Every row gives one point. Examples show where two turns around zero, p and q, send a point. Where does a point land after both, in the order given? Backwards means that the second turn is done in reverse. Each puzzle has new turns, and all numbers are rounded.

Turn p:
[-0.17  0.53  0.00] -> [-0.34  0.44 -0.05]
[-0.25  0.19 -0.09] -> [-0.25  0.11 -0.18]
[ 0.07 -0.26  0.04] -> [ 0.14 -0.23  0.06]
[ 0.25 -0.25 -0.10] -> [ 0.34 -0.13  0.00]
[ 0.10 -0.21  0.14] -> [ 0.11 -0.18  0.16]
Turn q:
[0.26 0.06 0.08] -> [ 0.16 -0.03  0.22]
[-0.29  0.33 -0.20] -> [-0.12  0.43 -0.17]
[ 0.13 -0.20  0.29] -> [-0.06 -0.31  0.20]
[ 0.03 -0.26  0.17] -> [-0.07 -0.30  0.04]
[-0.26  0.12 -0.42] -> [ 0.04  0.31 -0.40]
[ 0.14 -0.05  0.08] -> [ 0.07 -0.10  0.11]
Where do these land?
q, then p backwards: [-0.41 -0.02  0.15] -> [-0.40  0.17  0.03]
p, then q backwards: [0.36 0.07 0.16] -> [0.30 0.26 0.03]
p, then q: [-0.10  0.19 -0.18] -> [ 0.04  0.25 -0.13]
q, then p: [ 0.38 -0.23  0.00] -> [ 0.34 -0.19  0.22]
q, then p: [-0.23 -0.01 -0.12] -> [-0.05  0.07 -0.24]

Turn p:
[ 0.20  0.01 -0.29 -0.23 -0.06 -0.13] -> [ 0.20 -0.05 -0.20 -0.33 -0.04 -0.07]
[ 0.15 -0.15 -0.38  0.33 -0.17 -0.06] -> [ 0.17 -0.37 -0.28  0.15 -0.03 -0.25]
[-0.83 -0.10  0.29 -0.02 -0.09 -0.12] -> [-0.80  0.09  0.28  0.07 -0.22 -0.13]
[ 0.21  0.26 -0.23 -0.08  0.27  0.19] -> [ 0.24  0.28 -0.26 -0.04  0.27  0.03]
[-0.11  0.09  0.28  0.14 -0.13  0.18] -> [-0.11  0.08  0.10  0.29 -0.14  0.19]
[ 0.19  0.08  0.23  0.10  0.09 -0.15] -> [ 0.23  0.06  0.27  0.07  0.00 -0.02]
[-0.02 -0.12  0.11 -0.04 -0.24 -0.08] -> [-0.06 -0.16  0.09 -0.05 -0.22  0.07]
[ 0.20 -0.07 -0.01 -0.20  0.33  0.18] -> [ 0.12  0.08 -0.01 -0.16  0.38  0.19]
Turn q:
[ 0.04 -0.27 -0.19 -0.35  0.20  0.13] -> [-0.04 -0.27 -0.06 -0.45  0.09 -0.01]
[ 0.37  0.08  0.05  0.06 -0.18  0.17] -> [ 0.37 -0.02 -0.10  0.08 -0.14  0.21]
[-0.06 -0.33  0.32  0.20 -0.01 -0.19] -> [-0.16 -0.32  0.23  0.33 -0.03 -0.04]
[-0.27  0.13  0.12 -0.35  0.34  0.01] -> [-0.19  0.15  0.35 -0.39  0.03 -0.12]
[-0.14  0.13 -0.29  0.24  0.10  0.00] -> [-0.09  0.22 -0.18  0.07  0.31 -0.01]
[-0.30  0.11  0.28  0.25 -0.29 -0.08] -> [-0.26  0.19  0.10  0.40 -0.22  0.07]
[ 0.37  0.16 -0.30 -0.06 -0.16 -0.04] -> [ 0.38  0.06 -0.35 -0.06 -0.05 -0.09]
Where do these land?
q, then p backwards: [ 0.09 -0.30 -0.25  0.22  0.27 -0.19] -> [ 0.05 -0.32 -0.26  0.23  0.29  0.07]
q, then p: [ 0.42  0.29  0.07 -0.12 -0.15 -0.02] -> [ 0.48 -0.07 -0.08 -0.04 -0.20  0.13]
q, then p: [ 0.08 -0.03 -0.06 -0.17 -0.05 -0.19] -> [ 0.06 -0.12  0.04 -0.17 -0.12 -0.12]
q, then p: [-0.38 -0.03  0.10 -0.28 -0.01  0.76] -> [-0.49  0.30 -0.30 -0.08 -0.04  0.62]
p, then q: [-0.10 -0.12  0.01 -0.07 -0.24  0.19] -> [-0.22 -0.03 -0.18 -0.05 -0.02  0.20]
q, then p backwards: [-0.06  0.00  0.37  0.18  0.11 -0.20] -> [-0.08 -0.04  0.32  0.30  0.09 -0.12]
p, then q backwards: [ 0.07  0.18 -0.23  0.10  0.00 -0.14] -> [ 0.15  0.13 -0.15 -0.06 -0.08 -0.22]
p, then q backwards: [ 0.12  0.15  0.29  0.20 -0.23 -0.21] -> [ 0.17  0.12  0.42 -0.04 -0.16 -0.12]
p, then q: [-0.24 -0.15 -0.30 -0.06  0.29  0.00] -> [-0.22  0.04  0.09 -0.20  0.24 -0.32]

Turn p:
[ 0.22  0.00  0.15 -0.19  0.21 -0.26 -0.04  0.06 -0.30] -> [ 0.30  0.22  0.09  0.09  0.31  0.08 -0.03 -0.05 -0.23]
[-0.44 -0.22  0.40 -0.38  0.12 -0.25 -0.03 -0.08  0.27] -> [-0.41  0.12  0.12 -0.35  0.45 -0.33  0.01 -0.23 -0.15]
[-0.28 -0.18  0.09  0.31  0.01  0.63  0.05  0.30  0.08] -> [-0.56 -0.02 -0.09  0.03 -0.30  0.15  0.19  0.49 -0.04]
[ 0.28  0.09 -0.03  0.21 -0.10 -0.21 -0.31 -0.18  0.08] -> [ 0.26 -0.21  0.34  0.11  0.00 -0.02 -0.18 -0.02  0.21]
[ 0.01 -0.18 -0.23  0.03 -0.15  0.14  0.02  0.34  0.11] -> [ 0.00 -0.15 -0.21  0.02 -0.17 -0.21  0.08  0.32 -0.08]
[ 0.22  0.25  0.04 -0.33  0.08 -0.16  0.00 -0.09 -0.19] -> [ 0.36  0.27 -0.03 -0.11  0.16  0.10 -0.14 -0.17 -0.01]
[ 0.08  0.37 -0.08 -0.04 -0.29 -0.17  0.33  0.09 -0.26] -> [ 0.35  0.33 -0.15  0.11 -0.27 -0.09  0.19 -0.23  0.10]
[ 0.29  0.18 -0.14  0.23  0.12  0.09  0.19 -0.08  0.20] -> [ 0.12 -0.16 -0.15  0.14  0.03  0.22  0.09  0.06  0.39]
[ 0.07  0.14 -0.10 -0.35 -0.10 -0.09 -0.18 -0.30 -0.05] -> [ 0.24  0.02  0.03 -0.30 -0.01  0.01 -0.30 -0.25  0.00]
[ 0.28  0.17  0.24 -0.11 -0.04 -0.21 -0.06 -0.14 -0.15] -> [ 0.33  0.19  0.27 -0.06  0.14  0.09  0.01 -0.14  0.05]
[-0.51 -0.15 -0.14  0.20  0.18  0.13 -0.09  0.16  0.09] -> [-0.54 -0.09 -0.14  0.21 -0.07 -0.13 -0.14  0.10 -0.13]
[-0.21 -0.48 -0.18  0.42 -0.02  0.38  0.12 -0.08  0.11] -> [-0.45 -0.52 -0.09  0.10 -0.26  0.16  0.22  0.14 -0.13]
Turn q:
[-0.22  0.00 -0.06 -0.16 -0.10 -0.08 -0.47 -0.12 -0.38] -> [-0.01 -0.20  0.41 -0.08 -0.12 -0.13 -0.39  0.21 -0.18]
[ 0.00 -0.25  0.17  0.09  0.06  0.23  0.18 -0.01 -0.08] -> [-0.03 -0.22 -0.05 -0.04  0.24  0.06  0.27 -0.02 -0.08]
[ 0.10  0.01 -0.20 -0.10 -0.33  0.14 -0.11 -0.14 -0.21] -> [ 0.05 -0.16 -0.01  0.00 -0.19  0.13 -0.22 -0.06 -0.37]
[ 0.11  0.10  0.04  0.20  0.41  0.34  0.19 -0.51  0.29] -> [-0.26  0.11 -0.03 -0.04  0.40 -0.08  0.13 -0.68  0.03]
[-0.45 -0.11 -0.44 -0.16 -0.11 -0.24 -0.15  0.09  0.02] -> [-0.11 -0.23 -0.12 -0.03 -0.20 -0.04 -0.51  0.27  0.28]
[ 0.16 -0.10  0.10  0.05  0.22 -0.17  0.12  0.37  0.19] -> [ 0.26  0.18 -0.17  0.05  0.12 -0.07  0.24  0.15  0.28]
[ 0.39 -0.03  0.41  0.26  0.09 -0.29  0.50  0.02  0.00] -> [-0.02  0.29 -0.25  0.12  0.03 -0.27  0.69  0.04 -0.12]
[ 0.19  0.03 -0.04  0.35  0.08  0.19 -0.07 -0.15  0.33] -> [ 0.06  0.03 -0.01  0.30  0.11  0.02  0.08 -0.47  0.10]
[-0.33 -0.14 -0.08 -0.24 -0.17 -0.14 -0.28  0.10  0.14] -> [ 0.05 -0.24  0.12 -0.14 -0.28  0.03 -0.24  0.16  0.30]
[-0.20  0.09 -0.41 -0.10 -0.02  0.02 -0.28  0.20 -0.17] -> [ 0.08 -0.05  0.05  0.06  0.02  0.13 -0.54  0.23  0.03]
[-0.06  0.40  0.43  0.06 -0.14 -0.08  0.25  0.24 -0.11] -> [-0.21  0.37  0.15  0.04 -0.12  0.24  0.38  0.29 -0.06]
[ 0.31 -0.01  0.09 -0.25  0.03  0.07  0.11 -0.10 -0.03] -> [ 0.16  0.11 -0.08 -0.27  0.00 -0.02  0.12 -0.13 -0.21]
Where do these land?
p, then q: [ 0.16  0.00  0.04 -0.31 -0.20 -0.15 -0.06  0.34 -0.21] -> [ 0.19  0.41 -0.04  0.02 -0.10 -0.10 -0.01  0.20 -0.28]
q, then p: [-0.16 -0.39  0.01 -0.27 -0.30 -0.26  0.02 -0.07  0.17] -> [ 0.16 -0.29 -0.08 -0.29 -0.08 -0.42  0.16  0.01 -0.19]
p, then q: [ 0.14  0.06 -0.07  0.10 -0.31  0.31  0.06  0.08 -0.23] -> [ 0.10 -0.03 -0.14  0.07 -0.25  0.36  0.11  0.05 -0.23]
p, then q: [ 0.00  0.15  0.11 -0.06 -0.41  0.18 -0.12 -0.27  0.22] -> [ 0.08 -0.08  0.05 -0.37 -0.41  0.11  0.13 -0.11  0.13]
q, then p: [-0.07 -0.47  0.16  0.09 -0.14 -0.10  0.09 -0.24 -0.04] -> [ 0.00 -0.25 -0.08  0.03  0.09 -0.20  0.31 -0.20 -0.33]
p, then q: [-0.21 -0.12 -0.32  0.44  0.15 -0.10 -0.27  0.25  0.02] -> [ 0.01 -0.30  0.14  0.54  0.00 -0.15  0.02  0.25  0.17]
p, then q: [-0.03  0.11  0.11 -0.13  0.08 -0.07 -0.25  0.02 -0.02] -> [ 0.07  0.16  0.28 -0.04  0.01 -0.05 -0.04  0.02  0.05]
q, then p: [-0.05  0.10  0.20 -0.18  0.35  0.29  0.10 -0.26 -0.18] -> [-0.16  0.32 -0.11 -0.14  0.31  0.21 -0.14 -0.22 -0.18]
q, then p: [-0.04 -0.06 -0.31  0.10 -0.25  0.10  0.09 -0.31 -0.29] -> [-0.09 -0.11  0.12  0.17 -0.24  0.03 -0.18 -0.10 -0.46]
q, then p: [ 0.49  0.07 -0.05  0.01  0.06  0.02 -0.26  0.04  0.19] -> [ 0.39 -0.07  0.21  0.01  0.01  0.27 -0.01 -0.09  0.27]
p, then q: [-0.06  0.13  0.01  0.13  0.64  0.11  0.23  0.07  0.47] -> [-0.12 -0.03 -0.15  0.11  0.45  0.09 -0.28 -0.14  0.62]
p, then q: [-0.16  0.40  0.13  0.09  0.34 -0.32  0.38  0.35 -0.12] -> [-0.39  0.49 -0.10  0.44  0.17 -0.06 -0.15 -0.20  0.12]
